Rows are points. To make a cloud, some directions were put in groups of two or more. Within a group, all points are equally far from the middle, so they leave a hole (a ring in 2 directions, a hollow ball in 3). The other directions are filled evenly. Then the cloud was stretched, turned, moved and blurred a little. How many holes are there, and how many directions does each take, smallest first?

Cloud (13 x 2):
[[-27  -4]
 [-19 -81]
 [-25  -6]
 [  0 -44]
 [  8 -25]
 [ 15 -37]
 [-11 -21]
 [  3  -5]
 [-31 -15]
 [  9  84]
 [-52  -8]
 [ 33  71]
 [-40  29]]
Holes: 0

Cloud (19 x 3):
[[ 25 -21  49]
 [  6  25  75]
 [-36 -45 -25]
 [ 19  -7 -25]
 [-25  18 -16]
 [-49  28   9]
 [  0  10  73]
 [  2 -20 -53]
 [-47   7 -33]
 [-13 -57  10]
 [-65  37 -17]
 [-18 -23  37]
 [ 38  37  45]
 [-52  13  -6]
 [ 22  59  27]
 [ 33  42  43]
 [-13  -2 -71]
 [ 33  30  -1]
 [-33  59   4]]
Holes: 0

Cloud:
[[ 29  19  66 -26]
 [-33 -30 -31 -19]
 [ 34 -12 -63  12]
 [-37 -37 -10 -40]
 [-30 -26 -36 -17]
 [ 29   4  18  67]
 [  3  25 -17  10]
 [ 26 -47  29 -15]
 [-24  -2  66   5]
 [  0 -21  18  69]
 [-16 -39   5 -61]
 [ 63   8  32  38]
 [ 33 -28  21  51]
 [ 45  20   4  57]
 [ 31  14  71 -22]
 [ 34 -51 -16   4]
 [ 44  26  54 -33]
 [ -9 -46 -12  51]
 [ 23   6   0 -71]
 [-41 -38 -16 -27]
 [ 22  -6  -4 -75]
 [ 62  23  48 -18]
 [-15  10  34  46]
 [-25 -34  -3 -56]
 [ 19 -16  72 -16]
 [ 27 -41  42 -10]
 [-44 -38  18  33]
 [-23 -30 -47   0]
 [ 52 -14 -57   1]
 [ 29  27  29 -52]
 [  7 -16  74 -18]
 [ 41 -16  58   4]]
Holes: 2 (2, 2)

Cloud:
[[ -6 -46 -36 -16]
 [ 39  18 -48  34]
 [ 62 -27  16  15]
 [-10 -33 -48 -18]
 [-35  72  -9  12]
 [-49  37   3 -20]
 [-33  14  28 -41]
 [ 58  52 -17 -31]
 [ 26  50 -47 -25]
 [-23  60 -27 -28]
 [ 46  73  14 -29]
 [ 34  39 -54 -16]
 [  4 -46 -25 -32]
 [ 42  24 -55   8]
 [ -3 -27 -28 -47]
 [-15  76 -17 -14]
 [ -3  -2 -69  -3]
 [-39  65 -10  32]
 [-37  -6  44   6]
 [ 60 -29  18  16]
 [-56   4  13  22]
 [  1 -44 -30 -29]
 [  0 -58 -14  -1]
 [-23   9  53 -30]
 [ -5  -2 -65 -16]
 [-57   6   4  29]
 [ 67  46  -4 -35]
 [-52  29  13 -16]]
Holes: 2 (2, 2)

Cloud, 49 rows:
[[-56  -3  -5  21  28 -41]
 [-71 -23 -43 -20  13  17]
 [-39   4 -51  18  50 -38]
 [ 25  82 -25  -8 -35 -72]
 [ -8  -4 -31 -34 -41 -37]
 [-26 -23 -44  22   6  46]
 [-50  15   5  -6  29 -39]
 [  5 -37 -24  30  77  11]
 [ 64 -33 -10  13  20   1]
 [-23  -3  16  26  51 -21]
 [ -6 -65 -37 -26   8 -18]
 [ 57  41  36 -10   3 -74]
 [-51 -75 -26   6  -7   3]
 [  7 -38  26   3   9  39]
 [ 62  37  -3 -40   6 -13]
 [ 47 -63  11   7  21  -9]
 [-24  22  14  49 -50 -49]
 [-20 -11 -23  24  72 -17]
 [ -5   1 -22  18 -26 -88]
 [-44 -61 -25   6 -27  -1]
 [-17 -13 -70  35   8 -19]
 [ -6   1  33 -34  17 -23]
 [ 19 -12 -38 -51  60   0]
 [ 25 -68   9  16  22 -27]
 [-41 -76 -16  27  -1 -21]
 [-20   6  10 -37  -2 -56]
 [  3 -63  -3  20  14 -46]
 [ 40  15   5  -3  28 -74]
 [ -9 -76 -30   7   2 -31]
 [-69 -68 -44  30  14  19]
 [ 28  27  12 -24 -56 -25]
 [-26  55   1  -8 -23   0]
 [ 13 -45 -35 -15  77  47]
 [  9 -24 -26 -24  71  49]
 [-16  71 -52 -16  -7 -44]
 [-64 -50 -44  17  -3  30]
 [ 30 -13  25 -44  11 -21]
 [-58  34 -49 -23  27 -22]
 [ 33 -71   4 -10  24  -3]
 [-41 -82 -22  11  -4  -8]
 [ 47 -11   7  14  29 -60]
 [-60 -26 -47  37  40 -16]
 [ -1 -51  19  38  34  35]
 [ 21 -21  33  21  12 -61]
 [  7  62  23  13 -69 -82]
 [-26  37 -52 -22  41 -50]
 [  3 -69 -36 -26  19 -15]
 [ -3   7  16 -11   7  38]
 [ 12   3  39 -20  -1  14]]
Holes: 3 (2, 2, 2)
